Each row of a before or after table is a point. One or more steps were done to the points. Then noise was added and the rows were shuffled. The steps act on how far a point lies along the listed directions, d1 being the first. What was done? A step turns or swaps two directions, mirrors them in a line or flattens them onto one, adds a multiple of one to another, or multiplies one. Angles are multiples of 10 degrees, from the lower direction toward the higher: turns from -170 to 170, lines from 10 to 170 but not 90. Use the fewest steps. Two steps may share a direction if one is a turn and the other turns, adds or multiplies; they go together, in the order done. Otherwise the lowest direction goes first.
In the rows, zero is written as 128.

Directions:
(1): [ 97 156 176]
(2): [158 183 115]
Before:
[[138 119 128]
 [192 181  62]
 [148 125  88]
 [168 100  62]
 [123 105 130]
 [107 143 121]
 [ 87  94 175]
 [116  82 118]
 [131 145 107]
 [182 207  82]]
After (10 x 3):
[[117 109 141]
 [147  69  77]
 [193 131  43]
 [101  88 136]
 [131 133 101]
 [137 108  89]
 [195 163  49]
 [ 91 126 186]
 [109 144 118]
 [136 114 130]]
Steps: turn d1 and d2 by 30 degrees

Directions:
(1): [139 117 178 146 127 178 201 135]
(2): [108  88 169 120 177  61 145 132]
Before, 10 rows:
[[115 129 131 132 138 156 138 129]
 [159 176  48 113  83 180  67  83]
 [123 118 137 137 127 115 155 135]
 [124 109 160 160 110 188 202 138]
 [159 138 164 152 106 212 208 140]
 [145 122 123 137 114 164 172 133]
 [106 105 157 148 149 108 114 122]
 [ 84  88 130 125 145  65 126 119]
 [169 191 113 136  76 229 196 110]
 [ 87 120  73 118 146  65  41  94]]
After:
[[109 105 169 153 143 131 132 126]
 [164 182  65 123  77 209  83  86]
 [125 130 154 165 100 230 195 104]
 [113 126 113 122 151 122 108 122]
 [ 94 105  94 122 147  53  82 128]
 [131 186  35  90 121  64  51  98]
 [121 129  78 107 151  39  56 128]
 [122 119 132 135 133 100 144 136]
 [122 119  90 118 133  87 106 123]
 [100  92 163 142 127 140 199 122]]
Steps: mirror d1 and d2 in the line at 70 degrees

Directions:
(1): [ 85  87 105 110  53 114 132 102 193 155 133 106]
(2): [115 145 160  72 106 193 140 138 138  89 193 157]
(3): [110 107 152 123 101 142 213 166  72 160 108 103]
Before:
[[124 137 109 142 118 103 106 110 152 134 110 137]
 [140 141 126 144 162 124 127 126 100 129 124 134]
 [169 170 114 130 168 138  46  99 130 102 137 142]
 [147 149 105 130 145 109 107 103 146 134 124 124]
 [129 128 140 132 150 139 133 152  90 120 129 126]
 [125 167 166  81 122 184 121 119 154  87 206 167]
 [153 147 126 137 159 110 102 123 112 131 116 137]
 [141 152 123 128 164 120  92 117 120 104 131 142]
 [130 118 128 119 126 136 146 133 116 137 113 133]
 [113  95  75 135  87 100 121  84 189 151 130 106]]
After (10 x 12):
[[160 156 105 173 179  76  53  84 164 128 114 138]
 [134 118 123 126 130 127 143 130 116 140 107 130]
 [156 165 154 113 167 151 123 143  86 108 145 154]
 [138 154 128  97 127 149 131 117 140 118 158 135]
 [178 191 143 110 184 178  65 121  97  77 164 161]
 [104 134 130 105  84 142 132 120 157 123 146 145]
 [147 139 140 148 181 131 124 156  71 116 117 129]
 [ 66  68  85  82   7 136 152  80 233 154 173 102]
 [150 158 145 135 179 148 138 141  75 112 136 146]
 [151 168 141 118 180 145 104 132  96  88 146 155]]
Steps: multiply d1 by 2; mirror d2 and d3 in the line at 110 degrees
